Every row gives one point. Each copy is the shape, with its points in the same order, stretched, turned, moved and blurred by noise. Is it also mirrored, or only turned?

Shape:
[[ 7.6 -0.7  2.4]
 [-8.8 -2.0  5.0]
 [-0.5 -1.0  2.8]
 [-1.9 -1.3  6.1]
 [-1.4  0.8  1.6]
 [ 0.1 -2.7 -0.8]
 [ 5.3  4.0 -2.1]]
Copy 1 (7 x 3):
[[ 5.5 -6.6 -0.8]
 [-9.6  1.7 10.1]
 [-2.3 -2.1  4.8]
 [-3.3 -2.8  7.5]
 [-0.8 -0.6  3.8]
 [-2.2 -1.9 -1.1]
 [ 7.4 -0.2 -0.7]]
Copy 1 is: only turned
Copy 2, 7 rows:
[[-1.9 -8.8 -0.3]
 [-0.8  6.7  3.6]
 [-1.0 -0.6  1.3]
 [-2.9  0.7  3.1]
 [-1.4  1.3 -1.0]
 [ 2.0 -1.8  0.5]
 [-1.2 -4.2 -6.3]]
Copy 2 is: mirrored
Copy 3, 7 rows:
[[11.5 -2.1  2.0]
 [-7.9 -5.5  3.7]
 [ 1.7 -3.0  2.0]
 [ 0.5 -5.2  5.2]
 [ 1.0 -0.4  1.9]
 [ 3.1 -2.5 -2.8]
 [ 8.3  4.9  0.0]]
Copy 3 is: only turned
Copy 4 (7 x 3):
[[ 1.7 -5.9  3.0]
 [-0.8 10.0 -2.0]
 [ 0.7  2.0 -1.0]
 [ 1.1  5.0  1.8]
 [-2.0  2.3 -1.7]
 [ 2.6 -0.3 -2.0]
 [-4.0 -6.0 -2.8]]
Copy 4 is: mirrored

Shape, 9 rows:
[[ 0.9  3.3  5.0 -4.2  5.3 -4.4]
 [-6.1 -5.4 -1.8 -0.1 10.1  3.9]
 [-2.3  3.6 -1.6 -7.3 -2.5 -2.8]
 [ 0.3 -5.3 -2.4 -7.2 -1.7 -1.1]
 [-3.1 -1.4  3.0  1.0  2.8 -2.0]
 [ 1.5  3.7 -0.3  2.1 -1.7 -5.6]
 [-2.2  2.9  3.8  3.4  2.0  3.1]
 [-1.1 -3.7 -3.5  0.7 -1.7  2.0]
 [ 7.8  3.4  5.0 -1.2  5.2 -1.6]]
Copy 1 (9 x 6):
[[-0.9  0.6  2.3 -3.9 10.1 -5.3]
 [ 0.8 -7.5 -5.2 -1.6 -0.1 -8.7]
 [-3.7  6.1 -2.6 -5.2  4.3 -1.0]
 [-4.4  2.3 -7.2  1.0  4.2 -0.2]
 [-1.7 -3.3  2.8 -0.5  2.5 -3.3]
 [-0.6  4.0  4.4 -0.2  0.8 -0.9]
 [ 1.6 -4.8  3.0 -3.4  0.2 -0.6]
 [-0.7 -1.9 -3.5  2.0 -1.8  0.7]
 [ 3.2 -0.3  2.1  0.0 11.6 -2.5]]
Copy 1 is: mirrored
Copy 2 (9 x 6):
[[ 1.4  5.5  7.3 -0.1  1.1 -6.5]
 [-2.7  1.2  4.6  4.6 13.9 -0.4]
 [-6.3  6.3  0.0 -4.9 -1.9 -1.6]
 [-5.6  7.3  3.6 -4.3  1.2  5.7]
 [-2.3  0.9  7.1  2.9  1.3 -3.6]
 [-0.5  1.3  0.9  2.7 -7.3 -3.4]
 [ 1.0 -4.4  4.4  1.6  1.5 -5.2]
 [-3.9 -0.2  0.6  0.2  0.6  4.3]
 [ 8.2  2.4  6.1 -0.6 -0.3 -3.7]]
Copy 2 is: mirrored

Shape, 15 rows:
[[-3.8  1.8  1.6  1.1 -0.6  2.3  6.7  3.4 -5.4]
 [ 0.2  3.1  6.4  9.5  6.3  2.5  7.3  3.0  4.6]
 [-5.5  2.6  3.6  6.0 -2.9 -1.3  1.4 -0.7 -3.1]
 [-0.1 -3.1 -0.2 -1.6 -2.8  2.5  4.7 -0.2 -1.1]
 [-7.1 -5.1 -0.3 -4.3  2.4 -9.6 -8.0  3.6  4.4]
 [-2.7 -4.5  4.2 -3.2 -2.8 -6.4 -9.3  7.6  1.0]
 [ 0.5 -2.5 -5.0  2.5 -2.2  3.8  0.0  1.2 -3.6]
 [-6.3  2.6  0.6  1.0 -0.7  6.3  3.2  0.3 -1.6]
 [-1.4  6.3  5.0  2.0  2.3  1.8  2.2  2.2  1.0]
 [-2.6  1.8  1.5  4.3 -1.9  0.6  3.1 -1.7 -1.3]
 [-1.3  0.7  5.1  1.4  1.6  2.8  2.9 -5.4 -5.9]
 [ 0.6  3.6  3.7  1.6  0.6 -3.7  4.3  1.5  2.8]
 [-5.1 -7.7  3.1 -4.4 -6.2 -5.8 -5.6  2.1  6.6]
 [ 2.3  6.8  1.1  3.4  0.2  0.0  6.0 -1.1  4.5]
 [-1.9  2.8  1.5  2.2 -0.4  7.7 -0.2  0.5 -3.1]]
Copy 1:
[[ 0.7  1.1 -0.4  1.7 -7.5  3.9  3.6  5.2 -6.6]
 [ 0.7  6.3 -1.4 16.0 -6.4  4.8  1.8  2.2 -4.4]
 [ 0.3  2.4  8.8  3.6 -2.9  4.4  1.9  3.6 -4.9]
 [ 3.0 -1.4 -3.3  0.9 -3.9  4.5  4.3  4.9 -0.1]
 [ 3.7  1.7  4.2  0.5 10.5 -8.6  3.3  0.9 -5.5]
 [ 7.3 -2.2  3.5  0.9  8.3 -6.4 -2.7  6.9 -5.8]
 [-0.8  2.3 -2.9 -0.9 -2.1  4.8  2.8  7.0  0.3]
 [-1.6  1.8  2.9  1.7 -7.2  2.1  4.6  6.5 -1.5]
 [ 0.9  1.7  1.7  6.6 -4.6 -0.3 -1.1  0.5 -4.2]
 [ 0.7  2.5  3.4  3.0 -4.4  5.0  3.0  3.8 -3.0]
 [-3.2 -4.0  3.2  4.2 -2.9  7.6  3.6  0.6 -1.1]
 [ 4.9  2.9  0.3  5.9 -4.0  1.5  0.0 -1.4 -5.1]
 [10.8 -1.7  4.3  0.0  6.8 -5.0  3.4  6.9 -1.4]
 [ 4.0  5.4  0.5  5.8 -7.3  2.5  0.6 -3.3 -1.3]
 [-3.9 -0.1  1.4  2.6 -4.1  3.0  1.4  6.1  0.8]]
Copy 1 is: mirrored
Copy 2 (15 x 9):
[[  0.7  -0.7  -1.4   4.3  -2.0   3.1   8.2   0.7  -3.7]
 [ -3.3   3.7   5.9   4.1  -3.8   8.2   1.9   4.6  -0.8]
 [ -2.0   5.4  -1.4   3.5  -2.0   2.2   2.6  -2.2  -3.9]
 [ -2.0  -5.1  -2.6   1.2  -0.6   3.0   3.7  -3.3  -1.0]
 [ -9.6   3.6  -5.2   2.9   4.1  -7.5  -2.5   7.4  -2.9]
 [ -7.9   0.2   0.3   0.7   1.1 -10.6  -1.6   0.6  -8.1]
 [  4.1  -3.4  -2.4   2.1   1.2   4.6  -2.0  -1.8  -1.9]
 [ -0.7   1.1  -3.2   0.6  -0.3   5.9   5.2   1.0  -5.1]
 [ -1.9   3.4   2.1  -1.6  -3.4   2.7   5.0   2.9  -2.2]
 [ -0.8   2.4  -1.3   2.1  -1.6   4.0   2.3  -1.7  -1.1]
 [ -0.3   1.1   0.8  -0.9   2.0   4.0   6.4  -6.1   1.8]
 [ -3.5   2.3   0.5   1.1  -5.1   0.5   3.9   2.1   1.1]
 [-13.5  -1.4  -4.4   1.2   0.7  -7.1  -2.2  -1.1  -6.6]
 [ -0.1   2.3   0.1  -1.6  -6.5   5.4   2.1   2.0   3.0]
 [  1.9   0.0   0.7  -2.0   0.8   5.5   3.0  -1.5  -4.2]]
Copy 2 is: only turned
